Each point is reached from the start by the listed moves, each made once or not at all, plus a little noise. Say if it took an odd or an even number of moves. Then give how often each move was made.
(in the rows, 128 means zero)

Moves:
(1): [179 129 114 103 128]
(2): [129 190 131 132 129]
(3): [147 138 174 136 113]
Start: [129 135 144 135 138]
Points:
[204 147 170 119 123] => even (1, 0, 1)
[184 202 134 116 137] => even (1, 1, 0)
[179 134 128 111 135] => odd (1, 0, 0)

Moves:
(1): [162 129 114 113 121 141 128 124 142 118]
(2): [128 162 119 136 118 116 156 134 111  98]
(3): [134 132 156 110 135 132 133 127 119 138]
(4): [149 127 154 162 120 124 115 141 138 117]
(5): [141 150 130 109 165 146 144 153 157 128]
(6): [115 124 139 128 118 168 137 143 118 111]
(7): [123 111 128 141 122 128 164 104 149 127]
(8): [137  89 124 121 108 127 146 160 121 134]
(9): [109 135 161 112 100 123 139 132 175 128]
Start: [121 141 131 153 137 140 150 125 120 130]
Points:
[161 137 154 170 111 189 148 150 135  91] => odd (1, 0, 0, 1, 0, 1, 0, 0, 0)
[139 202 180 160 129 139 192 172 189  86] => even (0, 1, 0, 1, 1, 0, 0, 0, 1)
[107  93 163 142  84 135 214 139 179 132] => odd (0, 0, 0, 0, 0, 0, 1, 1, 1)
[ 98  91 199 126  81 178 228 151 167 128] => odd (0, 0, 1, 0, 0, 1, 1, 1, 1)
[193 203 164 144 158 161 181 163 150  93] => odd (1, 1, 1, 1, 1, 0, 0, 0, 0)
[134 142 199 169 130 183 149 153 114 108] => odd (0, 0, 1, 1, 0, 1, 0, 0, 0)
[119 128 158 137  83 187 205 115 191 101] => even (1, 0, 0, 0, 0, 1, 1, 0, 1)

Moves:
(1): [119 131 135 112 153 123  99 129 126 124 108 115 122 113 117 140 124 143]
(2): [ 99 141 121 125 139 122 133 144 126 128 109 139 121 128 112 130 140 132]
(3): [139 101 169 140 129 134 124 116 137 147 133 139 122 146 110 129 152  95]
(4): [117 135 121 119  84 140 116 126 137 132 103 130 107 110 117 117 120 128]
(5): [117 135 127 139 143 119 122 129 134 129 144 130 117 134 145 110 113 112]
(6): [156 157 114 135 138 137 137 146 138 137 135 126 118 136 128 106 116 130]
(7): [135 113 128 146 132 118 140 131 129 130 113 121 164 128 135 108 113 127]
(8): [116 114 150 130 130 105 141 171 140 119 120 124 130 121 141 125 147 116]
(9): [115 112 133 116 144 136 141 122 134 132 126 123 107 119 125 156 121 153]
(10): [137 161 120 142 125 107 129 119 110 129 135 118 117 122 115 132 139 108]
(11): [122 136 159 143 124 129 129 119 142  91 137 118 125 135 124  98 142 142]
(12): [173 137 152 136 126 111 136 117 109 149 137 156 140 124 137 162 105 127]
(13): [110 143 130 134 138 149 121 131 123 149 142 128 138 113 124 134 139  98]
(14): [129 134 132 134 113 131 140 124 181 118 120 125 129 150 121 143 128 118]
(15): [128 129 122 135 113 137 117 131 132 143 105 109 126 149 154 143 121 122]
(16): [118 126 119 147 136 127 123 152 136 140 138 128 138 137 130 150 122 129]
(17): [104 127 114 146 101 151 121 107 131 151 118 154 123  95 142 137 146 123]
(18): [121 131 147 129 134 111 112 129 146 150 138 120 121 129 121 126 134 139]
Start: [113 124 129 115 135 123 124 124 138 115 125 135 106 130 126 130 131 122]
Points:
[118 135 204 112 116 113  80  98 168 141  86 111  57 114 126 174 100 182] => odd (1, 0, 0, 1, 0, 0, 0, 0, 1, 0, 1, 1, 0, 0, 1, 0, 0, 1)
[102 180 146 150 160  61 121 197 216 141  54  78 101 153 116 132 140 110] => odd (1, 1, 0, 0, 0, 1, 1, 1, 0, 1, 0, 0, 0, 1, 1, 0, 0, 1)
[ 54 160 200 175  90 113 116 124 211 232  91 166  39 106 125 206 172  30] => odd (0, 1, 1, 1, 1, 0, 0, 1, 1, 1, 0, 1, 1, 1, 1, 0, 1, 1)
[113 161 192 181 145 108 144 125 235 144  99  92  73 193  91 118 161 108] => even (0, 1, 1, 0, 0, 1, 1, 0, 1, 1, 1, 0, 0, 1, 1, 0, 0, 1)
[107 132 228 189 141 114  53 123 181 191 113 118 118 139 132 141 106  76] => odd (1, 0, 1, 1, 1, 0, 1, 0, 0, 0, 1, 1, 1, 0, 1, 1, 0, 1)
[ 90  99 205 142 136 120 100 163 175 183 127 110 101 151 135 145 185  53] => odd (0, 0, 1, 0, 0, 0, 0, 1, 0, 0, 0, 0, 1, 0, 1, 0, 0, 1)
[139 156 190 178 151  68 125  97 147 145 137 106 100 146 155 140  96 130] => even (0, 0, 0, 0, 1, 0, 1, 0, 1, 1, 1, 1, 0, 0, 1, 0, 0, 1)
[ 86 200 182 199 152  75 151 163 227 156 149 157  56 127 132 173 148 116] => even (0, 1, 0, 0, 1, 1, 0, 1, 1, 1, 1, 1, 0, 1, 0, 1, 1, 1)
[129  75 249 160 183  85 134 158 165 125 112 132 129 133 119 173 134 128] => even (1, 0, 1, 0, 0, 0, 1, 1, 1, 0, 1, 1, 0, 0, 0, 1, 0, 0)
[ 26  96 147 166 141 105 152 177 238 162  85 146 114 117 130 182 155 137] => even (0, 1, 0, 0, 0, 0, 1, 1, 1, 0, 0, 0, 0, 1, 0, 1, 1, 1)
